Each row is a point. Each copy is the shape, with its points in the same order, turned, moved and blurred by noise. Say if it was mirrored as well.

Shape:
-14.5  10.8
-2.9  -5.2
12.8  -15.0
11.5  18.3
-0.7  37.4
38.1  -13.7
-3.9  0.2
19.6  -9.0
Copy 1, 8 rows:
12.8  8.8
-4.4  0.1
-19.7  -5.9
-9.8  26.8
10.0  39.7
-44.2  3.4
-1.5  2.9
-25.0  2.8
Copy 1 is: mirrored
Copy 2, 8 rows:
-16.1  -5.7
1.0  -14.3
19.7  -12.9
0.1  13.8
-20.4  22.9
41.3  1.6
-3.5  -8.9
21.1  -4.4
Copy 2 is: only turned

Shape, 7 rows:
-20.7  -24.6
27.4  -7.1
-17.0  1.8
-9.0  4.9
-6.4  16.9
5.1  14.7
31.6  -12.0
Copy 1 (7 x 2):
-34.2  -23.0
20.7  -24.4
-10.6  1.3
-6.8  -0.5
2.3  8.4
8.4  5.5
24.1  -31.3
Copy 1 is: only turned
Copy 2, 7 rows:
15.8  11.8
-4.6  -28.2
-12.0  14.9
-14.2  6.4
-27.8  3.7
-26.3  -5.9
-2.5  -34.8
Copy 2 is: mirrored

Shape:
-11.7  -17.5  23.9
-8.6  7.1  37.9
28.8  -11.8  -15.2
7.2  8.8  -3.6
-18.8  -5.2  -22.4
-3.5  -0.5  22.2
Copy 1, 6 rows:
-20.6  -29.3  22.0
-7.9  -22.5  43.1
-15.7  26.2  -1.3
5.8  8.3  16.4
16.6  -13.3  -13.4
-9.2  -14.1  27.5
Copy 1 is: mirrored
Copy 2 (6 x 3):
-13.1  11.8  19.1
-25.8  -12.8  15.7
34.2  2.5  -10.4
3.6  -5.4  -16.0
-4.2  27.1  -26.4
-12.6  -3.8  8.9
Copy 2 is: mirrored
Copy 3, 6 rows:
3.0  -14.4  27.9
-14.4  5.7  37.2
28.9  17.9  -10.7
-3.0  15.5  -2.8
-7.5  -18.1  -21.9
-4.1  3.0  26.1
Copy 3 is: only turned
Copy 4 (6 x 3):
-20.6  -18.3  10.0
-17.8  -1.4  33.1
30.8  -16.5  -9.3
13.4  3.9  -0.2
-5.7  7.1  -25.5
-6.0  -4.0  16.0
Copy 4 is: only turned

Shape:
5.8  15.1  -21.2  -13.7
-16.8  -18.5  -24.0  11.2
-14.6  -21.8  11.6  -3.4
-8.5  4.8  -33.6  -10.6
-39.2  -10.3  -17.7  2.6
7.5  10.9  -27.2  -21.1
14.4  3.5  -13.6  -10.9
-6.2  -27.4  31.1  7.5
-9.0  -1.7  5.4  13.2
Copy 1 (9 x 4):
13.1  30.8  2.3  -0.5
-9.6  18.2  -30.0  24.5
-13.4  -8.1  -25.6  -1.7
7.7  39.8  -16.2  11.0
-21.9  29.3  -38.4  10.0
21.1  30.3  -4.1  0.5
19.4  15.4  2.6  1.6
-20.8  -28.8  -15.1  -1.1
-21.5  4.9  -3.3  5.6
Copy 1 is: only turned
Copy 2 (9 x 4):
0.6  16.7  -8.9  -20.4
-20.9  -0.9  -28.4  10.4
1.7  -17.5  -3.9  22.0
-14.5  11.8  -20.4  -18.0
-33.8  -19.4  -18.0  6.7
4.6  13.9  -15.6  -26.6
12.3  16.0  -10.9  -6.7
10.1  -18.1  2.2  41.4
-11.0  5.3  4.8  20.9
Copy 2 is: only turned
